Rows are points. Before rounding, the points of a table are all equally far from one centre. They may lie mostly on one side of it. Where is the centre, to within rounding?

Points, 8 rows:
[[ 0.51  0.19  0.21]
 [ 0.48  0.28  0.45]
 [-0.02  0.28  0.38]
 [ 0.39 -0.02  0.32]
 [ 0.19  0.04  0.51]
 [ 0.52  0.16  0.27]
 [ 0.46  0.20  0.49]
 [ 0.42  0.05  0.45]]
Centre: [0.24 0.22 0.30]

Points:
[[ 0.02  0.42 -0.53  0.15 -0.03 -0.19  0.62  0.07 -0.28  0.07  0.23  0.33]
 [ 0.23  0.68 -0.21  0.30  0.02 -0.32  0.79  0.01 -0.10  0.15 -0.03  0.32]
 [-0.15  0.33  0.05  0.34  0.43 -0.82  0.22 -0.33  0.01  0.15  0.02  0.42]
 [ 0.31  0.49 -0.04  0.04  0.04 -0.52  0.65 -0.47 -0.31  0.37  0.48  0.31]
 [ 0.43 -0.03 -0.01 -0.16  0.72 -0.28  0.34 -0.17 -0.55  0.31  0.08  0.23]
 [ 0.47  0.01 -0.32  0.04  0.27 -0.44  0.33 -0.10 -0.50  0.51  0.34 -0.09]
 [ 0.21  0.04 -0.04  0.26  0.74 -0.48  0.63 -0.37  0.20  0.00 -0.19  0.23]
 [ 0.28  0.30 -0.04  0.46  0.08 -0.32  0.41 -0.82 -0.11  0.27 -0.03  0.42]
 [ 0.31  0.23 -0.31 -0.33  0.18 -0.50  0.61 -0.05 -0.06  0.58  0.55  0.14]
 [-0.18  0.43  0.11  0.15  0.43 -0.15  0.13  0.02 -0.04  0.50  0.40  0.55]
 [ 0.18  0.20  0.19  0.39  0.44 -0.19  0.41  0.00  0.01  0.31  0.65  0.00]
 [-0.09  0.32  0.02  0.31  0.21 -0.75  0.40 -0.21 -0.24 -0.30  0.17  0.02]
 [ 0.26  0.17 -0.23  0.32  0.64 -0.03  0.32 -0.11  0.09  0.21  0.44 -0.29]
 [ 0.42  0.22 -0.03 -0.28  0.69 -0.43  0.43 -0.40 -0.26  0.23  0.48 -0.11]
 [ 0.03  0.23 -0.43  0.50  0.41 -0.52  0.66 -0.20 -0.07  0.22  0.13  0.17]
 [-0.27  0.16 -0.16  0.06  0.80 -0.35  0.64 -0.38  0.01  0.03  0.12  0.35]
 [-0.54  0.13 -0.31  0.13 -0.14 -0.34  0.70 -0.18 -0.33  0.26  0.26 -0.17]]
Centre: [ 0.02  0.18  0.03 -0.10  0.14 -0.19  0.33 -0.25 -0.01  0.26 -0.04 -0.01]

Points, 29 rows:
[[-0.40  0.47 -0.09  0.09  0.12  0.04  0.30 -0.16  0.56  0.35  0.61 -0.15
  -0.48 -0.55  0.10  0.32 -0.08 -0.16 -0.30  0.31 -0.08 -0.40  0.38  0.12]
 [-0.11  0.36  0.42  0.64  0.21  0.29  0.45 -0.24  0.27  0.07 -0.11 -0.39
  -0.16 -0.49  0.24  0.21  0.06  0.20 -0.49  0.31  0.01 -0.03  0.18  0.07]
 [-0.40  0.79  0.07  0.12  0.01 -0.21  0.44 -0.28 -0.05 -0.32 -0.02 -0.51
  -0.11 -0.44  0.39  0.00  0.27  0.25 -0.14 -0.04 -0.50 -0.01  0.18  0.67]
 [-0.29 -0.15 -0.14  0.14 -0.14  0.19  0.61  0.24  0.13  0.06  0.12 -0.76
  -0.44 -0.26  0.01  0.07  0.39 -0.31 -0.42 -0.14 -0.71 -0.11  0.76 -0.31]
 [-0.42 -0.25 -0.25  0.58  0.15 -0.28  0.02  0.27  0.91 -0.38 -0.23  0.02
  -0.05 -0.17 -0.05  0.23  0.25  0.00 -0.04 -0.54 -0.49  0.04  0.13  0.11]
 [-0.01  0.02 -0.43  0.38 -0.15 -0.27  0.31 -0.26  0.22  0.23  0.12 -0.06
  -0.11  0.47 -0.53  0.04  0.07 -0.15 -0.19 -0.30 -0.05 -0.22  0.50  0.41]
 [-0.47 -0.17 -0.12  0.10  0.19  0.13  0.31  0.15  0.31  0.20  0.74 -0.61
  -0.82 -0.64  0.92 -0.32 -0.14  0.25 -0.11 -0.64 -0.22 -0.02  0.05  0.34]
 [-0.10 -0.13 -0.35  0.13 -0.04 -0.48  0.15  0.17 -0.09 -0.33  0.73 -0.30
   0.03  0.34  0.15 -0.07 -0.22 -0.04 -0.31 -0.22  0.02 -0.09  0.33 -0.26]
 [-0.04  0.51  0.20  0.38 -0.17 -0.23  0.37 -0.46  0.01  0.02  0.20 -0.62
   0.01 -0.49  0.32  0.09  0.37 -0.01 -0.34 -0.20 -0.72  0.05  0.68  0.44]
 [-0.16  0.14 -0.25  0.14  0.28  0.39  0.45  0.39  0.27 -0.11 -0.23 -0.28
   0.23 -0.07  0.13  0.07  0.60  0.49  0.62 -0.39 -0.47 -0.21  0.06 -0.19]
 [ 0.05 -0.10 -0.27  0.06 -0.40 -0.33  0.16 -0.33  0.24  0.11  0.39 -0.53
   0.44 -0.21  0.09  0.05  0.02 -0.05  0.32 -0.43 -0.33  0.53  0.43 -0.28]
 [ 0.04 -0.07 -0.31  0.42 -0.05 -0.16  0.36 -0.11  0.41 -0.10  0.06 -0.61
  -0.13 -0.45  0.02  0.57 -0.06 -0.47 -0.30  0.23 -0.48 -0.25  0.49  0.02]
 [-0.34 -0.04 -0.15  0.03 -0.10 -0.12  0.43 -0.43  0.20  0.33 -0.37 -0.24
  -0.10 -0.50  0.47  0.39 -0.04 -0.19  0.30 -0.72 -0.16  0.00  0.71 -0.26]
 [-0.38 -0.09 -0.36  0.43 -0.33 -0.08  0.29  0.33  0.30 -0.32 -0.07 -0.34
   0.21  0.04  0.15 -0.39 -0.29 -0.15  0.29 -0.68 -0.75  0.05  0.43  0.29]
 [-0.28 -0.10 -0.17  0.44  0.10 -0.37 -0.03  0.06  0.69 -0.15 -0.22 -0.85
  -0.08 -0.46  0.67 -0.36 -0.60 -0.22  0.22 -0.28 -0.24 -0.51  0.22  0.63]
 [-0.11  0.05  0.14  0.52  0.17  0.04  0.01 -0.26  0.70 -0.33 -0.11 -0.18
  -0.09 -0.21  0.17 -0.24  0.04 -0.32 -0.06  0.59 -0.45 -0.17  0.19  0.39]
 [-0.07 -0.34 -0.17  0.22 -0.28 -0.24 -0.42 -0.41  0.01 -0.20  0.55 -0.15
  -0.29 -0.02  0.41 -0.21  0.65  0.14  0.35 -0.45 -0.04 -0.52  0.24  0.49]
 [-0.38  0.49 -0.64  0.23 -0.53  0.09 -0.03  0.12  0.23  0.11  0.01 -0.88
  -0.13 -0.43  0.33 -0.02  0.41 -0.27  0.22 -0.33 -0.54 -0.38  0.20  0.21]
 [-0.17  0.25  0.15  0.13 -0.38  0.12 -0.07  0.00  0.28  0.41  0.62 -0.36
  -0.36 -0.90  0.04 -0.31  0.09 -0.12 -0.09 -0.79 -0.31 -0.10  0.36 -0.44]
 [-0.22 -0.15  0.01  0.06  0.05 -0.23  0.48  0.12  0.03 -0.04 -0.22 -0.36
  -0.73 -0.18  0.13  0.49  0.90  0.53 -0.01 -0.55 -0.10 -0.16  0.22 -0.03]
 [-0.58  0.48 -0.26  0.14 -0.24  0.15 -0.15 -0.04  0.76 -0.09 -0.10 -0.43
  -0.14 -0.25  0.26 -0.23 -0.41 -0.14  0.33 -0.10 -0.55 -0.01  0.48 -0.10]
 [-0.28 -0.08  0.24  0.16  0.02 -0.08  0.72 -0.04  0.51  0.09 -0.17 -0.66
  -0.74  0.25 -0.40 -0.17  0.29 -0.24 -0.28 -0.12 -0.73 -0.37  0.22  0.12]
 [-0.82 -0.29  0.27  0.16 -0.20 -0.13  0.30 -0.29  0.93  0.07  0.16 -0.43
  -0.53 -0.53  0.55 -0.26 -0.05 -0.04  0.63 -0.39 -0.48 -0.01  0.32  0.19]
 [-0.30  0.08 -0.09  0.45  0.05  0.44 -0.17 -0.23  0.28  0.28  0.07  0.23
  -0.67 -0.77  0.03 -0.12 -0.01 -0.14 -0.02 -0.64 -0.46 -0.18  0.19  0.49]
 [ 0.34 -0.37  0.09  0.10  0.09 -0.28  0.26  0.32  0.34 -0.40  0.23 -0.15
   0.20 -0.22  0.22  0.35 -0.25 -0.37 -0.27 -0.43 -0.47 -0.44  0.39 -0.02]
 [-0.24  0.02  0.08  0.06  0.09 -0.14 -0.12 -0.05  0.36  0.34 -0.31 -0.06
  -0.65 -0.68  0.19 -0.10  0.00 -0.69 -0.37  0.04 -0.60 -0.08  0.25  0.27]
 [-0.58 -0.02 -0.06  0.46 -0.05 -0.58  0.30 -0.35  0.48  0.12  0.34 -0.63
  -0.04  0.31 -0.12  0.19  0.50 -0.36  0.00 -0.56 -0.63  0.08  0.36  0.37]
 [-0.29  0.20  0.11  0.17 -0.15 -0.06 -0.02  0.05  0.34 -0.12  0.63 -0.07
  -0.68 -0.20  0.25  0.33 -0.19 -0.37  0.29 -0.07 -0.18 -0.07  0.71  0.47]
 [ 0.16  0.26 -0.31  0.18  0.00  0.17  0.33  0.33  0.77  0.33  0.44 -0.25
  -0.41 -0.41  0.02 -0.35  0.53  0.36  0.18 -0.75 -0.72  0.08  0.44  0.10]]
Centre: [-0.21 -0.11  0.03  0.11  0.18 -0.12  0.14  0.03  0.24  0.20  0.13 -0.51
 -0.17 -0.25  0.14 -0.17  0.11  0.09  0.08 -0.31 -0.20 -0.20  0.20  0.19]

Points, 28 rows:
[[-0.10 -0.19  0.25 -0.13  0.07  0.12  0.17 -0.58 -0.11  0.63  0.13  0.42
   0.23 -0.06 -0.26 -0.39 -0.65 -0.25 -0.35  0.03 -0.08 -0.28  1.05  0.15]
 [-0.09  0.09 -0.05 -0.63 -0.25 -0.05 -0.38 -0.12 -0.02  0.76  0.19  0.26
  -0.03  0.39 -0.03 -0.40 -0.23 -0.49 -0.33 -0.02 -0.02  0.13  0.89  0.02]
 [-0.17  0.52 -0.02 -0.21  0.36  0.05  0.05 -0.43 -0.03  0.74  0.17  0.45
   0.13  0.73 -0.27  0.03 -0.35 -0.02 -0.07  0.03  0.07 -0.24  0.55 -0.13]
 [-0.18  0.03  0.06 -0.47  0.28 -0.22  0.32 -0.33  0.14  0.49  0.42  0.04
   0.17  0.36  0.07 -0.19 -0.13 -0.17 -0.47  0.18 -0.28  0.09  0.63 -0.29]
 [-0.27  0.15  0.36 -0.19  0.02  0.07  0.14 -0.58  0.16  0.69 -0.04  0.33
   0.13  0.36  0.07 -0.09 -0.51 -0.30 -0.24  0.18 -0.22 -0.18  1.03 -0.11]
 [-0.06  0.35  0.28 -0.34  0.06 -0.09 -0.25 -0.45 -0.22  0.67 -0.13  0.12
   0.00  0.35 -0.15 -0.07 -0.43 -0.44 -0.14  0.07 -0.14 -0.15  0.80 -0.29]
 [ 0.30  0.22  0.25 -0.22 -0.09  0.26  0.15 -0.33  0.13  0.74 -0.03  0.12
   0.03  0.37  0.24 -0.03 -0.08 -0.46 -0.38  0.21 -0.05  0.03  1.02  0.03]
 [-0.21  0.41 -0.09 -0.43 -0.12 -0.17  0.12  0.18 -0.01  0.40 -0.24  0.33
   0.60  0.07  0.16  0.16 -0.26 -0.50 -0.32  0.62 -0.13 -0.18  1.04  0.21]
 [-0.09  0.33 -0.11 -0.11 -0.29 -0.10  0.42  0.01  0.12  0.68  0.03  0.29
   0.55  0.32  0.11 -0.40 -0.13 -0.47 -0.09  0.28 -0.46 -0.14  0.78 -0.16]
 [ 0.03  0.33  0.19 -0.02 -0.06  0.16  0.37 -0.06 -0.02  0.43  0.38  0.34
   0.31  0.35  0.32 -0.17 -0.29 -0.61 -0.31  0.12  0.20 -0.06  0.66  0.03]
 [ 0.28  0.23 -0.19 -0.19  0.50 -0.01  0.46 -0.25  0.04  0.44 -0.03  0.01
   0.35  0.27  0.13 -0.30 -0.23 -0.67 -0.30 -0.05 -0.16 -0.16  0.63 -0.11]
 [-0.26  0.36  0.03 -0.33 -0.12  0.12  0.10 -0.22 -0.17  0.71  0.15  0.15
   0.30  0.27  0.00 -0.36 -0.29 -0.58 -0.20  0.14 -0.19 -0.12  1.16 -0.08]
 [ 0.16  0.17 -0.06 -0.22 -0.01  0.30  0.08 -0.35  0.45  0.39  0.06  0.29
   0.04  0.71  0.15 -0.43 -0.27 -0.64 -0.11  0.17 -0.38 -0.33  0.87  0.13]
 [-0.08  0.30  0.16 -0.17 -0.08 -0.15 -0.12  0.04  0.17  0.84  0.11  0.50
   0.03  0.09  0.28  0.03 -0.07 -0.42 -0.40  0.12 -0.08 -0.55  0.62  0.01]
 [ 0.11  0.54  0.00 -0.38  0.04  0.28  0.09 -0.28  0.27  0.80  0.01  0.40
   0.15  0.27  0.11 -0.17 -0.32 -0.61 -0.33  0.42 -0.22 -0.20  0.91  0.12]
 [-0.26  0.16  0.18 -0.07 -0.02 -0.05  0.53 -0.35 -0.06  0.28 -0.08  0.29
   0.32  0.36 -0.17 -0.06 -0.33 -0.61 -0.06  0.08  0.26 -0.22  0.91 -0.07]
 [-0.05  0.40  0.16 -0.17 -0.05 -0.13  0.04 -0.14 -0.23  0.19  0.24  0.09
   0.16  0.55  0.17 -0.08 -0.51 -0.50 -0.18  0.03 -0.13 -0.35  0.86 -0.01]
 [-0.54  0.30  0.07 -0.24  0.10 -0.16 -0.25 -0.30 -0.10  0.57 -0.05 -0.11
   0.08  0.26  0.19 -0.31 -0.42 -0.74 -0.07  0.42 -0.31 -0.19  0.46 -0.17]
 [-0.23  0.52 -0.01 -0.11 -0.06 -0.29 -0.07 -0.31  0.38  0.58  0.02  0.16
   0.24  0.36 -0.11 -0.01 -0.15 -0.61 -0.47  0.36 -0.24  0.09  1.09 -0.04]
 [ 0.14  0.09  0.14 -0.36 -0.13  0.31  0.04 -0.34 -0.20  0.38 -0.15  0.15
   0.70  0.30 -0.04  0.41 -0.02 -0.70 -0.26  0.34 -0.41 -0.30  0.69  0.07]
 [ 0.02  0.11  0.19 -0.50  0.02  0.24  0.41 -0.31  0.35  0.52  0.11  0.31
   0.34  0.25 -0.27 -0.33  0.08 -0.44 -0.32 -0.01 -0.15 -0.17  1.06 -0.05]
 [-0.28  0.33  0.11 -0.55  0.15  0.09  0.23 -0.02  0.09  0.58 -0.14  0.32
   0.39  0.29 -0.06  0.01 -0.13 -0.50 -0.27  0.38  0.00 -0.67  0.95  0.17]
 [ 0.18  0.30  0.09 -0.49  0.01 -0.03 -0.10 -0.52  0.22  0.41  0.02  0.56
   0.44  0.22  0.06 -0.34 -0.13 -0.87 -0.25  0.16 -0.32 -0.06  0.63  0.03]
 [-0.02  0.19  0.15 -0.49 -0.11  0.10  0.05 -0.29  0.03  0.51 -0.27  0.75
   0.06  0.37  0.25 -0.21  0.05 -0.54 -0.54  0.41 -0.31 -0.19  0.68  0.18]
 [-0.15  0.20 -0.04 -0.17 -0.03  0.07  0.11 -0.38 -0.04  0.71  0.08  0.32
   0.35  0.34  0.03 -0.23 -0.37 -0.52 -0.17  0.23  0.16 -0.42  0.88 -0.42]
 [-0.42  0.24 -0.11 -0.45  0.01  0.03 -0.12 -0.09  0.46  0.79  0.00  0.38
   0.13  0.50  0.17 -0.53 -0.12 -0.46 -0.50  0.17  0.00 -0.23  0.93  0.04]
 [-0.23  0.27 -0.25 -0.27  0.37  0.10  0.40 -0.04  0.21  0.75  0.09  0.33
   0.19  0.62 -0.06 -0.21 -0.27 -0.53 -0.29  0.44 -0.10 -0.40  0.83  0.40]
 [-0.27  0.13 -0.04  0.22 -0.24  0.16  0.07 -0.56  0.00  0.58 -0.08  0.17
   0.12  0.34  0.31  0.05 -0.28 -0.63 -0.37  0.03 -0.60  0.11  0.77 -0.02]]
Centre: [-0.16  0.03 -0.23 -0.01  0.08  0.22 -0.23 -0.16  0.13  0.23 -0.13  0.14
  0.33  0.09 -0.14 -0.18 -0.09 -0.03 -0.16  0.22 -0.08 -0.03  0.48  0.31]
